Each row is a point. Each copy is the shape, with its points in the same order, stretched, turned, moved and blurred by noise. Is it also mirrored, or only turned?

Shape, 9 rows:
0:  0.035  0.046 -0.022
1: -0.017 -0.031  0.017
2:  0.024  0.030  0.001
3:  0.023  0.028 -0.009
4:  0.064  0.027 -0.072
5: -0.030 -0.008 -0.031
6: -0.025 -0.016 -0.032
7: -0.021 -0.022  0.003
8: -0.025  0.004  0.037
Copy 1 (9 x 3):
0:  0.020  0.036 -0.027
1: -0.028 -0.043  0.019
2:  0.010  0.023 -0.008
3:  0.006  0.022 -0.011
4:  0.061  0.018 -0.062
5: -0.032 -0.025 -0.036
6: -0.023 -0.031 -0.031
7: -0.026 -0.031  0.003
8: -0.044 -0.005  0.023
Copy 1 is: only turned
Copy 2 (9 x 3):
0: -0.039  0.036  0.016
1:  0.037 -0.033 -0.004
2: -0.021  0.015  0.022
3: -0.021  0.016  0.007
4: -0.084  0.008 -0.016
5:  0.008 -0.007 -0.041
6:  0.012 -0.018 -0.038
7:  0.029 -0.019 -0.007
8:  0.044  0.012  0.009
Copy 2 is: mirrored

Shape, 10 rows:
0: -0.012 -0.031 -0.006  0.013
1:  0.007  0.008 -0.012  0.019
2: -0.022  0.008  0.005  0.016
3: -0.029 -0.015  0.004 -0.014
4:  0.018  0.019 -0.010  0.006
5:  0.023  0.007  0.057  0.095
6: -0.007 -0.046 -0.020  0.005
7:  0.038  0.018  0.022 -0.018
8: -0.018 -0.063  0.008 -0.001
9: -0.031 -0.032 -0.027 -0.010
Copy 1, 10 rows:
0: -0.013 -0.017  0.008  0.021
1:  0.007 -0.008  0.036  0.003
2: -0.031  0.008  0.028 -0.010
3: -0.037 -0.005 -0.013  0.002
4:  0.021  0.007  0.035 -0.012
5: -0.002  0.068  0.078  0.061
6:  0.000 -0.039 -0.011  0.028
7:  0.030  0.040  0.005 -0.014
8: -0.025 -0.014 -0.030  0.041
9: -0.024 -0.046 -0.009  0.002
Copy 1 is: mirrored
Copy 2:
0: -0.022 -0.046 -0.015  0.004
1: -0.023 -0.008 -0.012  0.028
2: -0.044 -0.012  0.003  0.007
3: -0.025 -0.028  0.001 -0.023
4: -0.009  0.003 -0.004  0.028
5: -0.067 -0.038  0.048  0.100
6: -0.009 -0.054 -0.029 -0.001
7:  0.016  0.003  0.033  0.027
8: -0.014 -0.076 -0.004 -0.012
9: -0.020 -0.038 -0.036 -0.030
Copy 2 is: only turned
Copy 3, 10 rows:
0: -0.024 -0.017  0.012 -0.019
1:  0.007 -0.003  0.001  0.001
2: -0.003 -0.020  0.024  0.012
3: -0.006 -0.052  0.029 -0.016
4:  0.026 -0.003 -0.001 -0.005
5: -0.005  0.071  0.067  0.014
6: -0.031 -0.027  0.003 -0.037
7:  0.054 -0.012  0.031 -0.030
8: -0.036 -0.035  0.035 -0.041
9: -0.028 -0.047 -0.002 -0.019
Copy 3 is: mirrored
